Every row gives one point. Examples show where two turns around zero, p and q, send a point. Write where each new point lands after one turn and then the other. Backwards means that the second turn is done in reverse. Each puzzle has new turns, and all numbers are rounded.
In the rows, 128 means zero.

Turn p:
[121 125  93] => [151 151 114]
[129 135 116] => [142 131 128]
[160  82 159] => [87 96 91]
[154 134 121] => [144 108 118]
[148 143  93] => [169 125 116]
[ 55 149 186] => [ 74 157 201]
Turn q:
[201 118 123] => [ 71 119 173]
[ 92 132 111] => [167 133 122]
[105 171 127] => [147 171 114]
[114  91 151] => [128  90 103]
Where do these land?
p, then q: [123  90 106] => [153 153 154]
q, then p backwards: [116 128 115] => [131 141 116]
q, then p: [109 146 143] => [158 130 128]
q, then p: [109 100 107] => [115 106  98]
q, then p: [156  86 155] => [ 96 171 108]
p, then q: [156 218 143] => [ 53  74 103]

Turn p:
[140 126 138  79 126 115] => [122 160 117 110 150 157]
[169 117 121 144 139 143] => [122 145 169 144 115 124]
[148 116 117 152  84 110] => [ 91 121 148 111 139  93]
[100 130 168 129 144 119] => [131 107 100 155 145 149]
[104 170 140 115 114 111] => [151 123  95 118 163 115]
[ 87 117  94 149 171 154] => [162  92 127 131  70 141]
[150 141 133 131 122 107] => [127 133 145 125 156 121]
[120 133 103 153  93 146] => [121 121 125 116 107  81]
[134 103 138 100 158 146] => [126 149 127 141 109 170]
Turn q:
[139 100 140 111 110 158] => [150 171 119 128 119 122]
[138 142 152 113 129 124] => [120 141 135 127 134 156]
[125 125 130 112 151 138] => [136 130 123 101 128 137]
[139 132  91 122 133  31] => [ 31  99 137 121 131 103]
[113 116 138 121 135 113] => [116 128 105 121 137 131]
[121 151 113 113 158 156] => [155 113 148  93 137 136]
[139 123 151 173 132 147] => [152 116 116 157  95 146]
[111 120 144 123 104 146] => [148 148 115 144 145 127]
[126 142  92 165 101 140] => [145 104 152 160 124  93]
Where do these land?
p, then q: [137 116 125 105 123 112] => [144 131 131 109 146 137]
p, then q: [105 176 139 130 108  80] => [101 118 118  67  95 123]
q, then p: [ 90 116 108 102 114 136] => [155 123 153 113 146 160]
q, then p: [120 103 150 160 100 156] => [130 123 173 124 130  87]
q, then p: [110 116 133 117 167 133] => [129 156 128 101 110 145]
q, then p: [152 106 135 137 130 146] => [121 142 127 117 140  96]
q, then p: [131 140 121 198 150 118] => [ 62 111 138 127  99 116]
p, then q: [148 134 126  80 140 139] => [149 125 173 122 139 148]
q, then p backwards: [160 145 115 124 122 131] => [156 114 111 140 137 132]

Turn p:
[ 73 131 140 153 104 114 128 112] => [146 169 100  93 113 117 108 118]
[148 125 134 168  95 121 110 123] => [104 120 118 102 137 102  98 150]
[154 153 146  65  87 132 183 112] => [161 140 137 180 120 174 106 190]
[117 145 100 122 208 139 117 115] => [143  85 121 136 124 147 162  62]
[121  96 138 165 170 122 129 108] => [153 108 149 100 132  94 127  92]
[124 135 131 163 105 167 180 225] => [ 76 183 138 206 129  79  99 110]
[111 153 134 151 190 105 125 121] => [135 104 136 111 105 141 117  64]
[150 113  83  65 103 147 114 109] => [137 119 110 144 168 161 178 177]
[129 145 143 131 114 130  97 111] => [120 115 107 106 106 130 126 146]
[145 113 154  91 115 129 118 126] => [132 127 150 128 113 136 148 169]
[137  99 105 135 116 102 106 147] => [ 99 138 142 102 162 126 139 132]
Turn q:
[167 140 136 146 105 112 167 168] => [134 139 126 182 110  95 145 162]
[145 125 118 149 155  75 114 130] => [112 132 151 151 164 142 170 125]
[139 143 180 147 192 136  79 143] => [109  93  80 147 127 167 173  80]
[ 71 132 111 117  97 159 145 139] => [155 134 133 123 121 120  58 117]
[148 123  47 122 123 102 109 152] => [ 76 123 162 140 182 104 109 155]
[143 108 142 103  99  95 174 127] => [138 184 142 133 106 123 138 165]
[155 151 137  93 158 110 146 110] => [ 97 157 134 116 105 112 164 108]
[107 161 119 161 107 162 171  94] => [181 104 156 115 100  86 114 112]
[ 89 120 125 115 125 170 133 112] => [142 117 129  97 107 138  86 112]
[109 129 149 111  87 153  71 136] => [142 125  64 104 156 134  97 132]
[136  75 143 145 159 133 100  96] => [124  99 132  98 130 187 156 140]
Where do these land?
q, then p backwards: [167 169 150 102 136 163 122 159] => [112 161 131 160 122 181  94 145]
q, then p backwards: [ 64  91 152 138 171 136 116 144] => [125 187 109 103 160  83 157 120]
q, then p: [123 154 146 148 100 156 176 118] => [101 120 148 108 151 139  97 175]
q, then p: [108 136 129 173 154 137 109 144] => [153 104 136 114 148  84 134 126]
p, then q: [ 79 179 115  87  90  99 120 112] => [105  88 114 111 118  64  76 122]
p, then q: [147 112 165 176 116 121 136 113] => [113 162  98 130 168 151 144 136]
q, then p: [176 108 101 113 110 104 151 137] => [ 98 173 143 138  99 134 109 101]
q, then p backwards: [134 109  98  71 165  96 119  90] => [118 106 120 128 120  66  89 177]
p, then q: [155  94  96 144 109 141 101 136] => [108 150 159 154 123 161 122 100]
